Each wall is flat, endless, passes through zero and stands at right angles to its row. A trip goes straight from one point to another. List the walls that it crosses, first one first.

Walls:
(1): [  3, -27]
(2): [ -8, -25]
(3): [46, 12]
(4): [ -3, -24]
(5): [-8,  0]
(6): [-5, 31]
(7): [ 12, -19]
(8): [-10,  -6]
(9): [26, -6]
(10): [-24,   2]
Trips:
[-14,  18] to [15, 37] -> 8, 3, 5, 10, 9
[ 11, -15] to [-18,  -6] -> 8, 3, 5, 10, 9, 7
[-14, -26] to [  1, -16] -> 9, 10, 5
[-4, -9] to [-17,   9] -> 7, 6, 1, 4, 2
[-1, 36] to [-27,  34] -> 3, 8

Walls:
(1): [  5,  15,  11,  -4, -34,   5,   0, -16,  10]
(2): [ -7, -32,  -6,  40, -10,   3,  -6,   1,  23]
(3): [  4, -12,  32,  45,  -5, -17, -27,  24,  33]
(4): [ -3, -43,   7, -29,  -8, -25, -26,   0,   4]
(5): [-23, -33,   5,  -2,  15,  16,   8, -44,  23]
(6): [ 14, -31,   4,   4,   0,   3,  51,  14, -33]
Trips:
[-21,  50,  -8,  50,   9, -17,   8, -47, -18] to [ 18, -42,  24,  -8,  21,  -3, -11,  16,  14] -> 2, 3, 1, 4, 6
[ 23,  -8,   4,  -1,   7, -13,  -7,  54,   9] to [-18,   8,  16,  18,  32,  -9,  20,  31,  46] -> 4, 6, 5
[ 15,  -2,  27,   6, -39, -12,  11,  53, -32] to [ 39, -10, -19, -10,  26,   4,   8,  16, -36] -> 1, 3, 4
[ 18,  18,  -5,  -8,   9,  27,  17, -23,  34] to [  3,   4, -37, -37, -23,  11,  17,   3,  45] -> 4
[ -9,  18,  28,  10, -29,   7,  27, -13,   9] to [ 25,   0, -15,  -4,   8,  21,  14,  22, -43] -> 2, 3, 5, 1
